Every row gives one point. To make a cloud, some directions were put in groups of two or more. Within a group, all points are equally far from the middle, so they leave a hole (a ring in 2 directions, a hollow ball in 3). The other directions are filled evenly. Then the cloud was stretched, turned, moved and blurred a little. Count the holes, and give their numbers of directions, smallest first.
In the rows, zero is written as 128.

Cloud (21 x 3):
[[ 62 164 129]
 [ 57 143 134]
 [155 101 141]
 [142 128  90]
 [143  89  87]
 [127 120 165]
 [118 120 169]
 [145 144 120]
 [131  95  83]
 [149  75 122]
 [125  77 136]
 [ 78 137 171]
 [122 149  97]
 [157  92 135]
 [140  74 127]
 [ 91  99 153]
 [ 94 149  95]
 [ 94  89 118]
 [ 63 166 129]
 [ 68 137 109]
 [ 62 154 121]]
Holes: 1 (3)

Cloud (27 x 4):
[[120 185 159 103]
 [ 97 141 131 186]
 [186 144 124 116]
 [101  72 115 151]
 [ 72 117  97 136]
 [101 116  90 165]
 [ 67 125 161 126]
 [143 169 151 162]
 [164 126 154 155]
 [155 132 128  66]
 [102  97 159 150]
 [110 144 172  87]
 [137 144 169 149]
 [128 112 167  84]
 [145 190 138 134]
 [ 76 149 161  89]
 [ 83 155 102 157]
 [131 154 133  61]
 [160 172 107 123]
 [164 151 155  92]
 [ 96  79  99 120]
 [ 73 121 103 157]
 [ 71 126  98 142]
 [ 80 140 105 167]
 [ 96 132  85 131]
 [ 95  82 146  91]
 [136  85 103  90]]
Holes: 1 (4)

Cloud (86 x 8):
[[110  68  98 154 161 104 112 141]
 [ 69  98 105 143 166  93 117 157]
 [158 165  81  98 113 102 121  97]
 [148 149  83  79 147 146 167 153]
 [ 90 155  79 118 146  51 131  91]
 [136 169 147  91 201 136 127 124]
 [146 143 106 101 118 114 203 137]
 [ 95  99  94 129 128 101 170  54]
 [117 108 137 123 161 154 181 189]
 [ 68 133 127 116 201 133 157 150]
 [156 174 132 151 129 177 157 177]
 [136 132 171 144 126 109 164  86]
 [135  94 135 149 142 156 172 118]
 [109 139 108 173 129 115 178 141]
 [ 90 131  66 120  62  90 113 102]
 [ 64 131 123 110 138 116 172 143]
 [108 158 110  96 122 198 165 178]
 [103 168 166  97 150 171 136 186]
 [ 87 111 115 138 132  69 197 129]
 [123  87 133 122 128 180 176 141]
 [140 169 140 131 164 104 110 177]
 [149 173  99 145 177 131 156 132]
 [ 89 115  88 131  81 128 112  93]
 [138 146 146 116  85 164 112 116]
 [125 141  85 102 195 135 112 174]
 [120 159 139 100 167  53 122 110]
 [144 165 138  84 188 207 156 158]
 [106 143 132 157 175 111 169  82]
 [141 121  67 115 147 138 106 165]
 [130 130  63 129 123 111 105 100]
 [121 145 138 188 167 110 136 149]
 [111 134  81 152 148  87 175 150]
 [110 149 127 134 147  38 132 135]
 [ 96 125  55 150 119 164 145 134]
 [ 96 108  94 147 175  98  92 115]
 [151 123  78  91  96 166 162 157]
 [121 194 137 118 118 180 177 133]
 [ 70 137 109 136 140  72 103  93]
 [158 109 109 109  93 146 182 140]
 [102 171 142  96 198 119 112 127]
 [ 95 138 124 130 135 110 118 186]
 [ 77 114 103 112 198 110 140 169]
 [ 60 134  77 161 159 117 123 148]
 [ 78 149 169 152 189 129 154 128]
 [116 184 108 148 154  68 105  97]
 [ 60 147  93 101 111  84 127 100]
 [ 85 115 134  90 159 134 155 164]
 [110 150  73 145 143 103 111  91]
 [121 197 123 127 117 132 127  62]
 [132 116 137 145 207 118 150 133]
 [103  95 134 141 108 145 182 126]
 [167 137 102  98 114 173 153 141]
 [144 133 131 123 137  86 194  85]
 [ 87 145  98 127 191  99 158 100]
 [ 77 124  79  97 106 133 106 161]
 [157 172 119 136 123 147 180 126]
 [108  75 123 115 182 127 185 153]
 [ 95 112 122 146  85 115 178  93]
 [103 146 167 129 105 162 156 145]
 [ 95 149 117 158 140 131 109 187]
 [100 199 104 140 134  83 123  84]
 [135  93 130 109 137 165 178 172]
 [ 87 141  73 140 134  77 115 146]
 [127  98 130 107 195 143 164 167]
 [156 158  95 104 100 147 108 154]
 [154 114 138 107 143 192 156 155]
 [125 150 111  86 150 202 119 115]
 [138 129  81  96 121 176 105 170]
 [ 85 119 102 112 119 126 186 176]
 [ 83 154  91  76 161 176 128 148]
 [ 84 137 115  86 129  71 148 155]
 [124 136 128 154 141  65 187 119]
 [147 124  76  86  91 116 110 148]
 [135 186 113  91 122 173 174 153]
 [142 160 148 122 209 120 133 157]
 [128 131  80  98 186 154 184 158]
 [125 133 137  68  83 145 156 147]
 [103 155 145 129 198 122 134  83]
 [120 179 149  73 157  99 136 152]
 [183 165 144 117 139 122 140 144]
 [109 143 158 180 184 106 128 139]
 [117 148 107 130 175  71 108  95]
 [125  93 120  81 129 108 130  84]
 [100 134  70 124 125 142 136  79]
 [119 156  74  96  69 135 158 121]
 [ 97 116 104  66 133 167 169 156]]
Holes: 1 (6)

Cloud (103 x 9):
[[160 168 169 134  70 103 108 127 176]
 [185 154 159 114 118  92 100 151 157]
 [130  93 116 176 101 103  89 124  85]
 [167 163 122 148 131 127 112 192  80]
 [155 113 153 114  80 180  84 147 121]
 [144 199 121 102 132 150 133  92 127]
 [ 93  80 113 146  79 130 132 152 133]
 [108 186 170 125 125  90 173 135 183]
 [175 195 125 126 152 158 111 157 151]
 [121 207  74 153 121 107  92 115 166]
 [129 115 122 155 146  99 205 120 108]
 [174 119 152 146  78  82 126  88 133]
 [135 218 117 115 147 133 122 108 110]
 [ 81 124 152 185  80  96 163 103 192]
 [116 177  81 127 113 160 158 107 144]
 [137 141 206 128  98 166 180 155 143]
 [118  96 140 167  90 103 103 165  87]
 [140 211 120 174 143 104 139 129 156]
 [ 56 112 127 171 116 107 154 154 102]
 [ 79  98 154 114  86 142 151 155 173]
 [ 94 105 133 133 156 104 127 103 156]
 [123 115 126 135 125 120  86 171  54]
 [111 175 154 187 100 140 161 167 158]
 [102 101 133 151  80 109 116 166  87]
 [151 155 146  99 124 106 161  99 194]
 [132 107 193 137  77 124 112 131  81]
 [135 214 106 173 129 121 149 149 136]
 [177 138 137 159 124  89  52 143 115]
 [112  62 194 121  90 127 178 111 121]
 [121 140 138 176 145 143 205 107 115]
 [ 81 172 167 177 110 149 144 165 159]
 [118 100 165 158  75  96 134  97  93]
 [127 162 119  93 138 144 153  96 127]
 [165 100 166 157 120  99  85 129 161]
 [129  99 177 151 132 142  87 117 143]
 [136  70 160 139 103 158  91 161 153]
 [119 143 116 150 101 139 181 179  99]
 [132 162 138 154  62 146 150 149 125]
 [150 126 194 148  99 138 124 168  85]
 [166 149 115 132 146 112 153 183 120]
 [ 98 132 111 161 130 138 197  83 181]
 [ 94 160  94 177 126 139  77 124 176]
 [ 98 135 126 190 153 106 141 119 103]
 [108  97 218 122 130 130 146 156 136]
 [156 148 106  83 132 169 111 145 116]
 [166  83 183 111 116 172 177 140 150]
 [140  95 193 143 100 163 150 192 122]
 [127 113 201 121  87 124 122 127  91]
 [139 124 197 143 113 129  83 139  97]
 [ 99 113 178 157 134 111 103 107 185]
 [172 123 101  96 117 110 157 118 144]
 [ 72 144 101 126 107 155 136 155 111]
 [110  88 161 164 143 103  94 150 180]
 [135 107 186 145  83 147  77 152  94]
 [150 121 134 187 133 119 100 151 191]
 [127 193  94 137 162 100 105  96 115]
 [ 91  77 160 152 130 137 136 211 140]
 [161 174 138 151 166 146 129 157  98]
 [124 146 170 120 150 122 138 194 139]
 [136 138 163 171  91 113 126 128  61]
 [116  92 121 128 121 166 111 192 109]
 [ 85 148 170 134 124 165 107 140 125]
 [112 117 148 116 104 102  96 176  94]
 [168 118 144 178 143 128 139 132 200]
 [ 72 140 110 127  85 148 116 139 108]
 [ 81 137  78 154 108 127  97 121 158]
 [148 155 165 144  63 127 125 161  92]
 [132 197 132 117 140 141  86 178 121]
 [ 61 157 154 166 138 144 171 181 173]
 [154 123 136 194 138 104 144 109 145]
 [ 73 117 132 182 139 162 132 152 193]
 [165  89 149 158 111 182 144 138 122]
 [168 155 168 154  93 109 139 156  84]
 [ 97 117 163 124  76 139 105 138 174]
 [147 120 155 135 143 190 138 180 162]
 [117  86 176 145 113 146 101 156 201]
 [ 89  93  99 169 101 125 170 107 165]
 [ 93 144 112 154 157 117  94  93 128]
 [151 140 117 178  72 140 121 157 137]
 [149 100 172  96 132 130 181 163 107]
 [ 64 131 129 155 136 110 115 183 133]
 [179 166 111 114 126  99  91 170  88]
 [113 122 156 102  99 129 211 149 108]
 [132 140 126 166 103 103 171  62 136]
 [166 113 129 119 112  77  85 123 145]
 [ 91 125 143 136 106  80 176 144  94]
 [154 194 141 121  71  99 148 121 126]
 [168 174 112 103 158 154 104 162 100]
 [175 114 138 104  82 149 139 155 157]
 [138 144 145 173 167  87 151 157 149]
 [165 174  70 135 133  91 106 148 113]
 [143 163 126 161 127 184  78 181 151]
 [108 151 117 143 154 125 188 193 136]
 [ 65 130 112 163 110 135 123  88 131]
 [ 65 148 169 160  92 143 186 142 132]
 [151 146 151 184  78 118  55 100 133]
 [168 131 132 157  78 101  96  70  89]
 [ 69  87 102 148 138 145 150 126 135]
 [157 175 114 168 109 149 137  84 163]
 [195 177 171 119 120 144 118 120  98]
 [137 145 172 163  70  84 149 104 184]
 [179 166  84 115  88 112 116 154 105]
 [138  80 172 147 117 161 111 147 194]]
Holes: 2 (4, 4)
